Each row is a point. Each copy is the shape, with its points in the same order, stretched, turned, moved and blurred by noise. Is it also mirrored, or only turned?

Shape (8 x 3):
[[-26  -5 -29]
 [-34 -11 -75]
 [ 26   2  41]
 [-13 -10 -68]
 [ 19 -22  51]
 [-14 -13  27]
 [-39  18 -36]
 [ 31  16  44]]
Copy 1, 8 rows:
[[ -3  20 -16]
 [ 12  58 -19]
 [ -4 -30  34]
 [ 16  52  -8]
 [ 14 -47  14]
 [ -7 -22  -5]
 [-25  41 -18]
 [-13 -36  46]]
Copy 1 is: only turned
Copy 2 (8 x 3):
[[-20 -37 -41]
 [ -4 -43 -74]
 [ -5   4  61]
 [  9 -38 -57]
 [-14 -35  80]
 [-34 -25  27]
 [-41 -11 -57]
 [-15  19  59]]
Copy 2 is: only turned
Copy 3:
[[-25  13  10]
 [-62  34  -2]
 [ 58 -24 -13]
 [-44  33 -15]
 [ 83  -7   1]
 [ 35  -5  15]
 [-54  -2  15]
 [ 51 -34 -19]]
Copy 3 is: mirrored

Shape:
[[ 14   8  -1 -14]
 [ -3  12   1  20]
 [ 13   3  15 -26]
 [-28  -1 -32  24]
 [ 39  10  46   8]
 [-35 -48  -6 -15]
 [ 27 -13   7   2]
 [ 11 -62  -4  63]]
Copy 1:
[[ 13  -5  23 -10]
 [ 19 -20  -4   7]
 [ 16  -2  39 -13]
 [-18 -27  -5  25]
 [ 58   7  17  -9]
 [-18  -3  40  37]
 [ 24  19  16   3]
 [ 19  37 -23  62]]
Copy 1 is: mirrored
Copy 2 (8 x 4):
[[ 14 -24  15  -9]
 [ 24   8   3   3]
 [  6 -27  35 -11]
 [ 16  29 -35 -23]
 [ 12 -28  52  40]
 [-37  14  -8 -53]
 [ -6 -22  13   9]
 [-44  21 -38  25]]
Copy 2 is: only turned
Copy 3 (8 x 4):
[[ 14   3   9 -13]
 [  7  -8   9  18]
 [  9  13  32 -21]
 [-23 -18 -36  12]
 [ 42 -14  71   8]
 [-62 -10  -5 -31]
 [ 13 -24  28 -20]
 [-35 -95   6 -16]]
Copy 3 is: only turned
Copy 4, 8 rows:
[[  7  11   5 -19]
 [-27   9   3   0]
 [  9  -9  17 -33]
 [ -8   9 -29  20]
 [-39  15  30 -42]
 [  2 -40 -24  -9]
 [-12  13  -1 -32]
 [-59  17 -53 -26]]
Copy 4 is: mirrored

Shape (12 x 6):
[[  4 -26  45  31 -21  47]
 [-47 -35  46  42  27  14]
 [ 22 -25 -15   6   4  -3]
 [ 25  22  47 -13 -50  14]
 [ 29  41  51  39 -12 -31]
 [-45 -33  36  25  14  20]
 [ 10 -36  37  20  10  33]
 [-10   3  -6 -21 -62  13]
 [-27  -6 -26  36  21  37]
 [-14  -5 -21  33 -51   6]
 [ 50 -26 -30 -11 -47  12]
 [ -9  30  22 -21 -43 -33]]
Copy 1, 12 rows:
[[  5  25 -29  34  62  15]
 [ 12   6 -25  88  15 -12]
 [ 16 -22  26 -27   2  23]
 [ 35  48 -44 -27  21  25]
 [ 38  -8 -63   8 -56  57]
 [ 11  21 -12  65  24 -16]
 [ 12  -9 -11  35  46  -4]
 [  7  66   4 -56  26  20]
 [-39 -14   4  44  -4  15]
 [ -6  45   7 -29   3  58]
 [ 11   7  40 -95  39  55]
 [ 49  54 -22 -45 -33  19]]
Copy 1 is: only turned
Copy 2, 12 rows:
[[ 26   5 -44  58  63  -6]
 [ 64 -10   5 -29  79  17]
 [-27  19   7  18  27 -24]
 [ -5  34 -64  70 -43   2]
 [ 46  57 -20  28 -58 -45]
 [ 42 -29  -3 -16  67  21]
 [ 10   8 -39  27  72 -13]
 [-23 -13 -15  57 -17  30]
 [  4 -44  -5 -24  76 -19]
 [  7 -21  30  46  16  -7]
 [-51  26  -3  82  15 -22]
 [ -1  15  -9  26 -74  20]]
Copy 2 is: mirrored
